Each row is a point. Each table stands for the endless flat space through its points: a line for two points, a plane for three, and so on. The two share one point or none. Which?

First (2 x 3):
[[-23  -1  -9]
 [-11  -5  -9]]
Second (2 x 3):
[[-11   9  -8]
 [-19 -15  -4]]
They share: no point

First (2 x 6):
[[-31 -11  -2   2  -2 -18]
 [-16 -14   4  -7  16 -18]]
Second (3 x 6):
[[ -9 -17   9 -31   3 -31]
 [-20  -3   1 -24  19 -22]
 [-38   1 -15  10  35  -8]]
They share: no point

First (3 x 11):
[[  2  23  17  -2  -1  10 -21  16  -4  -1  25]
 [ -2  26  -1   6 -17  11  -2  30   0   9  19]
 [ 15   5  -7   5 -26  -7  -3  20 -17   5  -5]]
Second (3 x 11):
[[-12  30  19 -12 -32   3 -44  21 -20 -19  23]
 [  6  18   7  18   4   9  -8  15  10  -7  23]
 [ 24   2   7   0   4  -1  -4   9 -12  13   3]]
They share: [  9  14  11  -1  -8   2 -18  14 -11  -1  13]

First (3 x 14):
[[ -8  22  18   6  12  23  14 -15  -1  23  13 -23 -33  -1]
 [  3  10  20  -4  -5  21  -3  -7 -11  12  22 -12 -31 -14]
 [  2  12  23  -4 -13  23  -6   0 -11   8  38 -13 -38 -16]]
Second (2 x 14):
[[  4  -5   5  -9  -3  23   4 -16 -24   7  12 -13 -12 -24]
 [ 29  10  25 -19 -18   3 -26   4   1  12 -18  -3 -32  -4]]
They share: no point

First (3 x 24):
[[  8 -10  20  13 -17  27  -8  20  31 -31  11 -17 -17  14 -13 -14 -20 -20
  -14   3  20  15 -24  -9]
 [ 26  14 -16 -11 -11  27 -26  -4   1  -1  -1 -23 -17  14  -7  16   4  10
  -26   3 -10   9  -6   9]
 [ -3  14 -10 -23   6   3 -21   0  36 -20 -19 -12  -1  10 -30 -19 -12  -5
    0  19 -11   8  -7   0]]
Second (3 x 24):
[[ 21  17   8  -2   0  15  -6  -9  24 -32  14 -15 -25  22 -12  -4 -12  -5
  -24  10   7  17 -10   0]
 [  6  23   8  -8   0  30 -15 -21  33 -35   5   3 -28  28 -21 -19 -21   7
  -39   4  -8  35 -19  12]
 [  0  15   2 -10  -6  34 -23 -11  31 -25  -5   1 -20  22 -23 -19 -19   7
  -33   2 -12  31 -21  12]]
They share: [ 12   5  -1  -5  -9  21 -18   6  21 -17  -1 -18 -13  13 -15  -4  -9  -5
 -15   7   1  11 -13   0]

First (3 x 24):
[[  8 -14   8   0  10   0   0  -4  27  19 -22   8 -15 -18  21 -21 -22  31
    4   5   7   0  -9 -16]
 [-18 -14  -4 -15  -3  -4   8 -10  -7  -3  -8   5 -10   5  20 -21 -19  -7
   -3 -21   4   1  -7 -14]
 [-22 -32   8 -36   4  -6  -6  14   3  13   8   8  15  12  15  -3 -22   1
   -2  -7   7   6 -15  -4]]
Second (2 x 24):
[[ -1 -25   8 -16   7 -13  15 -13  13  14  -7   4  -2   3  16 -26 -22  16
    5  -9  15  -1   4  -6]
 [-21  -5  -8  -8  -5   7  -5  -1  -7  -6 -15   8 -18  -5  24 -14 -18  -8
   -7 -17  -5   3 -20 -22]]
They share: [-11 -15   0 -12   1  -3   5  -7   3   4 -11   6 -10  -1  20 -20 -20   4
  -1 -13   5   1  -8 -14]

First (3 x 24):
[[-14   4  19  -3  33 -16   6  -8  -9   0  26  41  -4 -22  -7   8  -3  39
  -23 -14   2  33  -2  -1]
 [ -1 -25  -5 -29   1 -17  -6  19  -1  13   5  18  13   0  -9  -9 -18  33
  -10  26 -16  16 -19  31]
 [ -4   0  11 -23  11 -22   2 -16   5 -24   2   5  -4 -26 -19   8   9   3
  -13  22  -4  -1  -2  21]]
Second (4 x 24):
[[-23   2  13  -7  20 -23 -14  -4  -4  -4   6  13  12 -32 -23   4  -5  29
   -6  28  -7  -2   2  34]
 [-19  -8  15 -17  15 -15 -11   3  -5  -8  13  20   8 -22 -13  -1   0  27
  -14  22  -8   8  -5  25]
 [ -8 -29  18 -43  -1  -1  -3  15  -5 -12  32  39  -1   0   9 -12   6  19
  -35   9 -13  33 -23   5]
 [ 12  -9  -2 -31   3 -25  13  -9   7   0   8  19  -5  -8 -11   4 -10  11
  -19   9  -9  21 -15  13]]
They share: [ -5  -8   7 -21  12 -19   0  -2   0  -6   8  17   2 -16 -13   2  -3  21
 -14  16  -7  12  -8  20]

First (2 x 24):
[[-21 -11  -6 -14 -24 -12 -16  -3  -4  32  -7   7  -1  10 -35 -33 -17  20
   21  -3   5 -24  24   5]
 [-15  -1  -2 -18 -18  -2 -12  -7 -12  20  -7   1  -9   6 -25 -23  -7  14
   11   1   9 -18  20  -1]]
Second (3 x 24):
[[-14  -2  10 -14 -19  21   0 -27  -4  14 -23   8  -3  16 -24 -10  -4  15
    8  11  -3 -21   6 -12]
 [ -3  -5  -9 -14  -6 -12 -10   6 -25   2   8 -17 -13   1 -23 -18  10  14
   18   0  17  -9  33   8]
 [ -6 -14   6  -5 -12  15   5 -21  -7   2 -16  -2   2  19 -29  -6   7  20
   21  12  -4 -18  15  -4]]
They share: [-12   4   0 -20 -15   3 -10  -9 -16  14  -7  -2 -13   4 -20 -18  -2  11
   6   3  11 -15  18  -4]
